Each row is a point. A path goes straight from each point to the next, and from the last back to the first. The post is the endless flat space through its rows: a point in 2 columns, a line in 3, a plane in 4, and so on, so that a path can go around it. How many times does the path go around the post? Going back the other way cancels.
In the rows, zero is written as 128.

Post:
[[141 159 183]
 [ 94 115 110]]
Path, 20 rows:
[[139 138  97]
 [143  82 102]
 [174 139 231]
 [ 86 122 218]
 [108 101 126]
 [142 132 164]
 [ 81  91 171]
 [ 40 132 167]
 [110 182 167]
 [139 169 121]
 [132 114 107]
 [121 105 171]
 [143  93 161]
 [141  61 141]
 [ 83  59 154]
 [ 66 121 162]
 [149 215 223]
 [ 75 170 144]
 [ 73 136 137]
 [ 80 168  90]]
Times around: 2

Post (8 x 9):
[[126 101 124  76  89 138 166 129 136]
 [ 97 148 153  30  93  71  82  89 146]
 [163 134 161 195 167  64 162 124 146]
 [109 138 152  63  69 106  86 110  80]
 [164 129  42 199 192 203 163 116 160]
 [175 160 187 138 120 103 105 188 159]
 [145 127  45 151 173 112 116 176 117]
 [188  96  93  84 169 189 165  95 137]]
Path (20 x 9):
[[138 116 153  89 176 169  81 162 131]
 [160  84  38 185 210 227  97  94  84]
 [140 112 111 222 117  79 166  66 136]
 [120 147 110 172  76  45 164  76 125]
 [130 186 133   7 121 128 108 100 137]
 [127 107 107 160 138 129 177 125  78]
 [ 97 112  67 107 181 117 110 144 105]
 [114 100 142 151 131  79  80  92 168]
 [217 101 143 160 159 107 133  77 148]
 [137 135  48 131 114  80 153 117 136]
 [166 122  88  28 163 143 166 131 173]
 [152 141 144  43 133 123 214 112 190]
 [128 105  94  94 109  94 215 114 164]
 [143 155 132 131 145 124 142 154 146]
 [107 228 176 104 108 158  19 152 207]
 [114  93  91 158 167 103  78 186 102]
 [138 114 140 147  39 159 120 150 172]
 [164 127  61 149 114 111 127 128  69]
 [119 144  58 111 162  84 171 109 144]
 [135 103  86 109 173 129 186 165  81]]
Times around: 3
